Rows are points. To make a cloud, some directions were put in groups of two or more. Within a group, all points are equally far from the middle, so they leave a hole (a ring in 2 directions, a hollow ball in 3). The other directions are filled evenly. Then the cloud was stretched, turned, moved and blurred a little. How many holes are there, and how many directions does each take, smallest first?
In the rows, 128 means zero.

Cloud:
[[ 99  97]
 [ 94  81]
 [160 145]
 [131  38]
 [139  56]
 [127 107]
 [103  73]
 [109  78]
 [176 132]
 [142  79]
 [ 90 132]
 [150 121]
 [158 132]]
Holes: 0

Cloud, 21 rows:
[[ 86 159 104]
 [135 198 172]
 [113 180  96]
 [175 134 159]
 [134 118 138]
 [154 187 104]
 [120 155  91]
 [176 159 112]
 [184 126 132]
 [180 168  91]
 [105 119 105]
 [134 211 153]
 [195 161 183]
 [155 178 182]
 [123 135 190]
 [125 138 188]
 [122 202 156]
 [162 185 167]
 [107 119 140]
 [132 138 167]
 [117 169 122]]
Holes: 0

Cloud, 21 rows:
[[132 140 114]
 [161 103 105]
 [190 157 157]
 [124 197 157]
 [133 185 107]
 [168  84 138]
 [145 212 167]
 [124 186 101]
 [113 165  86]
 [166 145 169]
 [139  99 145]
 [122 178 178]
 [176 134 145]
 [209 146  97]
 [137 179 152]
 [187 162  84]
 [177 188 169]
 [160 168 145]
 [125 140 155]
 [149 169  81]
 [136 148 104]]
Holes: 0

Cloud (30 x 4):
[[165  96  87  95]
 [108  68 145 130]
 [122 133 104  50]
 [132 127 191  93]
 [145  70 166  98]
 [113 120 175 178]
 [187  76 129 103]
 [135 163  92 160]
 [137 110  74 106]
 [166 159 139 178]
 [148 187 122 160]
 [121 187 109  75]
 [131  78 158  80]
 [ 79 101 118 113]
 [ 76 170 130  96]
 [164 134 135 185]
 [166  92 186 139]
 [201 109 143 100]
 [ 93 160 152 176]
 [161  59 135 106]
 [194 116 106  96]
 [175 164 106  83]
 [149  98 108 172]
 [191 112 165  92]
 [171 186 143 106]
 [129 110 190  96]
 [193 116 171 122]
 [105  86 173 132]
 [186 125 176 102]
 [ 96 123 107 169]]
Holes: 1 (4)

Cloud (46 x 6):
[[141 120 130 117 208 100]
 [ 59 168 124  80 159 136]
 [ 87 142 179  43 134 148]
 [139 145 112  54 133 136]
 [163 127 108  70 142 127]
 [132  89 188  88 115 135]
 [122 105  66 201 123  89]
 [181  82  96  90  98 129]
 [187  89 117 163 122  82]
 [157  95 163  96 182 161]
 [121 155 154 140 205 116]
 [137  87  69 165 103 131]
 [ 83  59 153  99 124 177]
 [137  91 100 145 177 201]
 [112 173 190 138 161 162]
 [113  86 155 123 192  77]
 [ 96  66 141 114 117  75]
 [118 132  90 151 183 160]
 [123 132 146 138 213  97]
 [189  82 121 153 116  89]
 [184 124  92 125 164  88]
 [103 157 188  56 148 132]
 [ 63 106 154 107 112 134]
 [122 170 160 182 130  92]
 [ 96 132 150 165 188 147]
 [158 166 112  70 101 112]
 [144 138  76 209 135  92]
 [130 106 187 107 152 126]
 [150  70 101  76 167 132]
 [148  79 104 116  92  80]
 [135 109 132 107  86  80]
 [152 105 167  87 177 159]
 [ 96  65  87 104 178 136]
 [ 58 110 129 151 118  96]
 [119 126  72 142 164 151]
 [149 181 151 108 185 147]
 [132  77  82  92 143 172]
 [142 147 136 132 109  47]
 [112 138 193  78 103 116]
 [156  92  68 166 114 160]
 [106  57 165  84 134 127]
 [156  82  65 113 147  67]
 [ 78 181 177 148 142 160]
 [ 98 110 102 154  90 103]
 [179 165  98 144 154  78]
 [129 186  95 114 107 177]]
Holes: 2 (2, 2)

Cloud (84 x 8):
[[147  48 184 113  83 122 102  78]
 [144  74 116 123  80 123 143  54]
 [186 125 102 124  89 113  87  61]
 [130 183 171 119 136 119  94 144]
 [127 128  88 144  96 175 103 139]
 [153  42 122 134 137 102 111  91]
 [198 149 153 111  59  98  75 125]
 [181 105 104 168 135 116  96  76]
 [ 91 147 116  92 105 101 134 161]
 [188 139 117 101  88 162  86  74]
 [120 158  90 191 118 114 124 145]
 [204 167 136 124  99 169 115 114]
 [ 99  99 137  67 136 108 110 164]
 [134  69 139  39 106 131  90 145]
 [135 112 129  48 130 110  76 151]
 [130 102 164  99 111 142  34 135]
 [187 164 112 102  68 134  74 161]
 [133 103 171 118 146 196 102  98]
 [184 142 119 141  76  89 117 171]
 [183 135  79 122  71 123 118 149]
 [162  42 142  58 100 148  90 111]
 [117  51 126 164 147 125 173 121]
 [138 190 170 145 104 122 110 101]
 [202  99 102 161 104 143  72  99]
 [107  98  90 139 159 169 157 143]
 [180  58 146  78 112 152  74 111]
 [119  97 173 109 122  87 176 155]
 [149 158 144 152  67 119  86  56]
 [194  70 153 137  84 198 117 146]
 [179 150 116 158 100  67  85 172]
 [140 145 116 177 104 113 174 137]
 [168 150 105 157  48  88  89 135]
 [151  88 101 117  78 118 155  71]
 [153  66 154  81 101 163 132 195]
 [114 142  72  76 123 101 119 174]
 [160 122 120 101  79 189 172 125]
 [179 131  76 135 140 157  58 111]
 [168 110 165  47 139 130 139 151]
 [157  59  78 116 104 117 134  81]
 [125 127 109 174 109 137  42  83]
 [115 117 172  83 150 124 102 146]
 [164  99 103 202 114 116  63 101]
 [159  49 129 132  83 152 170 100]
 [114  65 121  87 141 152  85 113]
 [ 88  99  58 156  98 122  93 122]
 [196  71 174  94 128 153  98 128]
 [125 128 127 166  68 165  37  91]
 [168 131 112 131  74  86 142 163]
 [102  64 164  88  75 165 113 160]
 [109 138 110 130  51  84 126 131]
 [153  74 171 150 115 141 118  64]
 [167  66 167  62  95 167  66 110]
 [118 124 170  48 117 145 159 163]
 [188 112 125 137 149 189  94 114]
 [116 101 143  61 134 128 140 184]
 [107  39  80 158 107  93 103 120]
 [138  88 139 127  87 163  37 173]
 [107 128  94  96 110 159 146 109]
 [103 148  98 135  58  83 103 146]
 [157 126 111 128  81 101 174 130]
 [187 146 160  58 112 126 117 128]
 [144 181 176 116 104 159 115 189]
 [147  94  75 133 119  90 128  68]
 [142 173 131 154 103 187  98 124]
 [157 112 115  88  66  83 154 132]
 [111 120  39  92 130 119 104 115]
 [164 122  92  92  78 141 156 133]
 [104  56 125  80  81 175 102 107]
 [193  84 171 175  79 170 108 102]
 [142  97 179 188 136 150 100 155]
 [124 167 174 109  89  97  97 100]
 [159  96 165  45 100 140  66 136]
 [147 155 144 205 115 154 133 113]
 [153 139  65  97 103 123 127 166]
 [111 147  71 173 120 136 104 147]
 [127  99 153 165  89 156  41 103]
 [166  29 114 105 142 107 123 116]
 [150 127  89 122 145  71 167 104]
 [170  50 120 113  73 180 129 135]
 [123  86 130 161  95  87  70 191]
 [139 120 115  93 115 176  92  70]
 [112 130 129 177  88 167 138 120]
 [204  88 160 118 101 141  86 186]
 [164  79 160 191  73 155 105 114]]
Holes: 3 (2, 2, 2)
